Each row is a point. Each copy is the shape, with its points in the same order, turned, moved and blurred by noise. Some copies are also mirrored. Which?

Shape (9 x 3)
44; -1; 44
12; 25; -65
-71; 48; -34
-42; 41; -7
-59; 50; -24
20; -21; 17
31; -49; 60
37; 38; -9
72; -9; 18
Copy 1 (9 x 3)
3; -54; -3
34; 52; -33
-59; 76; -20
-48; 40; -24
-55; 64; -22
-2; -21; 21
2; -63; 51
15; -4; -44
40; -52; -15
Copy 1 is: mirrored
Copy 2 (9 x 3)
16; 60; -24
43; -51; 7
-40; -55; 51
-28; -18; 42
-36; -39; 47
3; 29; -37
-6; 56; -64
46; 12; 19
50; 50; -41
Copy 2 is: mirrored
Copy 3 (9 x 3)
18; -44; 48
53; 23; -45
-32; 1; -82
-23; -19; -45
-33; 2; -69
11; -6; 32
-18; -17; 90
50; -32; -14
45; -30; 61
Copy 3 is: mirrored
Copy 4 (9 x 3)
8; -28; 37
32; 45; -52
-44; 14; -95
-32; -5; -62
-35; 5; -86
-8; 7; 26
-25; -10; 71
37; -9; -21
40; -5; 42
Copy 4 is: mirrored

Shape (9 x 4)
28; -58; 70; 36
-35; -55; 23; 77
17; -11; 55; 41
4; 44; -15; 14
31; 9; -29; 33
-35; 32; -21; -68
-51; 9; 37; -52
28; 57; -25; -20
30; 23; -64; 2
Copy 1 (9 x 4)
-20; -14; -83; 84
-53; 62; -84; 46
-38; -2; -36; 70
-23; 22; 34; 7
2; 44; 17; 34
5; -15; 4; -69
-34; -37; -37; -43
12; -1; 59; -1
29; 46; 43; 4
Copy 1 is: only turned
Copy 2 (9 x 4)
29; -25; 59; -55
-55; -26; 26; -73
0; -34; 53; -16
-33; -30; -17; 44
-16; -61; -26; 14
-11; 55; -51; 52
-8; 74; 5; 18
-4; -22; -31; 75
-8; -51; -63; 40
Copy 2 is: only turned
Copy 3 (9 x 4)
20; -4; 95; -23
62; 17; 89; 40
35; 28; 57; -21
18; 36; -26; -18
12; -15; -8; -8
-67; 65; -24; 5
-51; 86; 28; 15
-11; 27; -37; -29
-5; -7; -53; 4
Copy 3 is: only turned
